Each row of a before or after table is a point. The points were changed in one or more steps. Then noise was added and the rows were shuffled. The steps act on how far a point lies along the listed directions, d1 being the first. Name the steps. A step turns or swaps two directions, mirrors them in a line or flattens them onto one, adds a multiple of one to another, or multiplies one. Angles are multiples of 10 degrees, from the lower direction toward the higher: turns from -170 to 170, lines from 10 to 170 but not 90. Use the fewest steps. Two steps may share a direction if one is a turn and the other turns, adds or multiplies; they go together, in the order done. Otherwise the lowest direction goes first.
In the rows, zero is written as 128.

Directions:
(1): [160  80]
(2): [80 96]
Before, 12 rows:
[[130 159]
 [123  90]
 [143  83]
 [101 129]
 [ 86  81]
 [117 135]
 [146  86]
 [176 179]
 [130 215]
 [ 59  61]
 [165 171]
 [166 145]]
After, 12 rows:
[[113 132]
 [203 139]
 [ 60 119]
 [ 95 139]
 [146  90]
 [176 121]
 [141  97]
 [135 153]
 [ 22 117]
 [183 134]
 [115 106]
 [149 189]]
Steps: add -0.7 times d2 to d1

Directions:
(1): [ 66 116 136 153 144 146 172 206]
(2): [149  59 142 182 128  87 176  96]
Before, 8 rows:
[[126 107 152 205 123  94 153 151]
 [161 205 100  91  88 154  71 123]
 [148  98 128 145 109  97 105  91]
 [111  86 141 168 127 129 133 101]
 [218 102 114 135 124 115  85  43]
 [ 71 128 123 156 156 148 180 203]
 [148 165  89  67 121 137  61  94]
 [ 70  84 141 193 168 136 223 215]]
After:
[[ 96  54 146 212 162 115 229 183]
 [148 111 121 135 108 106  96  91]
 [137 210  97  90  90 166  79 153]
 [130 177  85  61 128 154  61 118]
 [217 131 108 111 125 129  64  54]
 [147 107 152 205 117  82 148 133]
 [122  86 140 165 127 126 125  92]
 [ 81 108 125 177 153 129 194 187]]
Steps: turn d1 and d2 by 20 degrees

Directions:
(1): [131 114 111 128 114 128 232 189  84 129  92 165]
(2): [191  91 173  98 124  84 147 145 105 169 201  89]
(3): [ 73 123 106 161  94  77 142 151 190 135 198 171]
(4): [151 177  54 114 215 142 157 120 141 159 167 129]
(5): [181 142 117  74  90 115 137 139 222 149  75 126]
Before:
[[171  79 185 110 111 120 154 131 100 144 118 125]
 [155  92 160 123  79  62 129 147 187 169 153 103]
 [125  95 125 121 152 108 211 176  72 147 168 150]
 [134 144 106 135 101 102 165 151 184 126  72 156]
 [122 132  98 119 147  95 158 172 141 154 182 165]
 [ 68 130 113 156 129 182  92  87 120 106 121 141]
 [141 122 129 127 159 122 197 153  56 140 192 125]
 [133 121 112 157  69  59 172 185 172 144 189 150]]
After, 8 rows:
[[172  83 174 106 105  97 145 129 146 158 149 126]
 [153 129 149 135 125 140 137 125  90 108  40 116]
 [120  84 137 122 129 101 207 182  76 142 165 151]
 [ 58 130 106 157 105 160  95  95 155 111 131 155]
 [131 124 120 121 177 138 156 159  52 133 139 143]
 [171 116 157 152 152 140 138 139   7 118 139  86]
 [127 119 122 130 125 100 211 172  98 143 197 147]
 [188 106 168 114 164 122 106 108  80 159 133  57]]
Steps: turn d1 and d4 by -30 degrees; turn d2 and d4 by 20 degrees; mirror d3 and d5 in the line at 120 degrees

Directions:
(1): [ 80 118 104 144 124  81 137  79 162  81 144 140  85  62 154 132  61 165
 131 221]
(2): [ 91  65  72 223  84 179 107 148 169 126 119 102 112 133 160 114 156  66
 169 127]
Before:
[[122 151 156 107 151  75 141  78 125 118 129 138 130  90 106 130  82 178
   95 194]
 [161 213 185  20 205  33 152  73  86 124 143 156 144  73  83 156  49 244
   90 173]
 [ 79 124 114 128 122  83 135  98 153  83 143 152 106  76 149 126  79 156
  126 206]
 [161 132 125 160 112 173 116 148 127 139 134 135 142 158 120 120 164  99
  150  49]
 [149 183 157  60 176  96 117 116 114 143 118 161 126  86 101 130  96 193
  101 145]
 [114 105 125 171 114 129 121  86 145 124 126 139  95 107 144 127  85 134
  145 186]
 [164 191 180  50 159  90 159 110  83 114 119 148 147 129  95 134 121 198
  104 118]
 [ 77 117  98 191 101 144 137 115 160  95 137 134 108  81 160 117 101 141
  161 179]
 [ 98 110 101 144 121 111 119 108 139 115 134 111 110 107 132 116 114 118
  132 154]]
After:
[[167  96 112 194 120 221  92 199 114 203  97  81 187 201 107 121 227  46
  173   7]
 [112 127 104 166 115 114 128  90 164  88 152 152  96  81 144 125  85 147
  149 155]
 [141 115 110 162 126 191  85 177 137 179  97 120 142 145 118 111 180  90
  144  71]
 [161 128 156 140 129 164 117 152 106 176 103 108 174 176  93 119 183  97
  113  79]
 [140 147 141  85 148 100 128 119 104 135 131 121 135 133 105 119 124 136
  109 117]
 [163 161 171  65 146 130 131 161  86 151 124 147 175 173 101 129 168 126
  104  72]
 [125  93  98 195  91 193 123 163 133 131  94 102 141 167 134 108 195  85
  167  76]
 [154 193 180  70 152 126 152 130  87 134 135 153 157 127 105 130 119 182
  109 112]
 [172 155 179  94 147 127 128 111  92 160 120 151 137 153 102 133 117 147
  115 117]]
Steps: turn d1 and d2 by -140 degrees
